Rows are points. Examples show where two turns around zero, p and q, send a point. Where does a point land after both, in the order given? Backwards means that the second turn is done in reverse. Each puzzle has new turns, and all numbers are rounded.

Turn p:
[-22  -3  -2] => [-22  -2  -3]
[  4 -14   5] => [ 1 -2 15]
[16 17 45] => [17 47 10]
[  2  -1 -48] => [  4 -43 -21]
Turn q:
[ 8 15 34] => [25 24 15]
[ 17 -10  -7] => [ 10 -18  -5]
[  8 -26  10] => [  7 -20  20]
[-33  21 -37] => [-42  13 -31]
Where do these land?
p, then q: [ 21  36 -20] => [  9 -29 -35]
q, then p: [-22 -21 -20] => [-35  -4   9]
p, then q: [ 28 -28   6] => [32 -2 25]
p, then q: [-17  26  13] => [-15  16 -26]
q, then p: [-10 -14  21] => [-2 25 11]

Turn p:
[-15 -18  -8  30] => [-24  -6 -30  -1]
[ 29  24 -11 -14] => [30 19 12 18]
[ -8  34  31 -24] => [ -4  16  49 -10]
[  1 -16 -30  -1] => [ 17  -3 -29  -6]
[ -8 -24  18   9] => [-19 -26  -2  -2]
Turn q:
[-40  22  25   8] => [-12  -1  47 -20]
[ 22  -7 -11   7] => [  5   7 -17  18]
[ -9   1 -26 -16] => [-19   0 -20 -16]
[-8 -8 14 20] => [-1 -9 20 16]
[ 34 -41  -4 -23] => [ 28 -26 -42  12]
[ 0 33  2  3] => [ -1  29  13 -11]
Where do these land?
p, then q backwards: [ 22 -15  24  -4] => [-10 -26  17  16]
p, then q: [ 4 14 26 20] => [-11  -5  34   2]
p, then q: [ 5  0 -4 36] => [-34   7   8   8]
q, then p backwards: [ -4  22 -11  13] => [-10  24   4  11]
q, then p backwards: [ 11  -6 -14 -17] => [ -6 -12 -20   7]
p, then q: [-38 -15 -20 -48] => [ 34  -9 -43 -37]

Turn p:
[ -3   9 -20  12  12  33] => [-17  12   6  33   9  15]
[ 26  14  -2   5 -34 -18] => [  7  21  -6 -24 -34  10]
[23  4 10 12 12 18] => [ 11   4  22  21 -13   4]
[  8   1 -33  -9  27  12] => [ 13  15 -11  27  25  16]
[-28 -36  33 -15 -20 -15] => [ -8 -51  -4 -34   0 -12]
[-28 -31  27  19   3 -17] => [-10 -41  -8  -2  -8 -35]
[  2  38 -14 -24   0 -12] => [  6  38   2 -21  20   3]
Turn q:
[-18  10 -19  31 -18  13] => [-22  28 -25   0  -6  18]
[-16   9  36   1   7   0] => [-11   4  34   6 -18   1]
[  5 -20 -28 -11  -7   3] => [  5 -10 -21 -17  23   3]
[-19  -1  26  22 -43   0] => [-38  -5  -3  -9 -39  17]
[ 12  36  18 -28  19  14] => [ 41  16  29   0 -16  -7]
[ 10 -33 -27  -8  16   1] => [  7 -17 -12  -2  42   2]
[-12  -2 -16  12  -2   5] => [-12  13 -12  -2  10   6]
[19 28 31 11  7 12] => [ 19   7  16  26 -31   9]
[ 19 -27 -20 -30  20 -48] => [ 10 -37  -6  -3  35 -49]
Where do these land?
q, then p: [ 19 -36  -4  -3  -4   3] => [  9 -26 -11  25   8  11]
p, then q: [  0  -1  30  36 -14  15] => [-39 -15   2 -15 -26   4]
q, then p: [  4  29  -2   2  13 -17] => [  5  22  -7 -11 -19 -16]
q, then p: [ 37 -35  11   3   4   4] => [  8 -33 -10  34 -15  11]
p, then q: [ -7  30 -31 -41 -21 -36] => [ 54  31   7 -23  15 -25]
q, then p: [-14  -8 -10   7  13  -8] => [ -2   3  -1   7  14 -20]
q, then p: [-16   5 -12  25   6  41] => [-23  25  30  22  12  10]
q, then p: [ -5  35  -1 -43   5 -18] => [ 36  15   2 -42  -9  -7]
q, then p backwards: [-17 -19  19  14  -3  16] => [ -5   2   0  -5 -17  34]

Turn p:
[ 10  11  10  -9   4 -36   3  -4] => [ 12   9   0  -4   9 -32 -13 -15]
[ 14  12   0  -2   1 -33  -9 -23] => [  3   8  -5   0  -5 -24 -27 -25]
[ -5  20  14  19   2  -2 -17   7] => [  2   1  13  18  12   3 -24  10]
[  8  -6 -16 -16   6  23   9   6] => [  2 -12 -19  -7   2  16  22  -3]
[ -4 -10 -25  -1   1  14  18   6] => [ -4   8 -12   2  -5  16  28  -2]
[ 0 -4 16 20  4 15  1 -8] => [-10 -17  16  16  -7   2   0   5]
[ -1  -1   9  17 -16   7 -15   1] => [ -6  -3   6   8 -11   4 -15  20]
[-15   3   8  21  -2   1  -5   7] => [-6  8 17 13  3  5 -6 13]
[ -2  -3  -6 -16 -10  15  19   4] => [ 15  -3  -5 -10  -8   9  22   4]
[-15 -14 -13 -24   6  21   5  -3] => [ -3  -5  -1 -24  -1  23  21  -7]
[ 10  -7   4  -9   5 -26  -9   7] => [ -6   6  -8 -11  12 -24  -9  -1]
Turn q:
[-30   5  -5  -9 -48  -5   3  -7] => [-36 -10 -37 -14   7   3 -11 -17]
[  0  -6  -8   3   4  -2 -15  -8] => [ 8 14 -5 -5 -2 -3 -8  4]
[  4 -27   6  -7  13 -10   6  12] => [ 23 -16  -1 -10   6  -1  11  16]
[  7   7  11  27  13  37   5 -11] => [ 11   1  26  27   1 -17 -16 -24]
[  1   5   7 -12  11   5  -9  -2] => [  2   4  16 -11  -3   7  -3   0]
[ -8   9   4   2   5 -16   3   0] => [-10   6   2  -1  13   0   8   8]
[  9   5   5   8 -29   2   1  -2] => [-19 -11 -10   9 -13 -10 -10  -1]
[  8   8 -11  -8  19  -2   8  -8] => [ 7 15 10 -1 -6  3 20 -5]
[ 8 -5 -9 -3 13 -8 -2 25] => [15 -3 -1  7 -2 18  9 18]
Where do these land?
p, then q: [  4  10  12 -23  -2  18   6   8] => [ 23 -15   4  -3 -18  -2  10   3]
p, then q backwards: [-27  -3 -14  -9  17 -11   4  11] => [-23  16  -6  -9  20  -8   2 -13]
q, then p: [ 14  12  17 -20   5   1  -4   4] => [ 10 -10  16 -15  -4  -3   5  19]
p, then q: [  5   4   7 -19  -5   3  -1 -12] => [  5  -4  -4 -16 -17  -5   1   2]
q, then p: [  3  -4 -11  25  -7  15 -19 -10] => [ -6   9 -11  12  -1   1 -34  -1]
q, then p: [ 16 -11 -22  19 -15  -3  -5  -7] => [  1  25 -21  14 -10  -1 -12   3]
q, then p: [ -7  -1  -1  -6  32 -15  20  17] => [  7 -21   2  17  12  -9  32  -4]
q, then p backwards: [ -1   5  13 -10 -14  11   5  10] => [  3  -6   7   1  10  15 -10 -15]
p, then q: [-12  12   2  -3   9 -19   3  15] => [-3 13 24  4  1  1 10  9]
p, then q: [  2   0  -6  25 -14   5   1 -25] => [-18  -4 -17   9   1 -12 -25  -4]
p, then q: [  4 -23   2  20  -6  -6  -8  -9] => [-16  -3 -17  -4  20   6 -11   4]
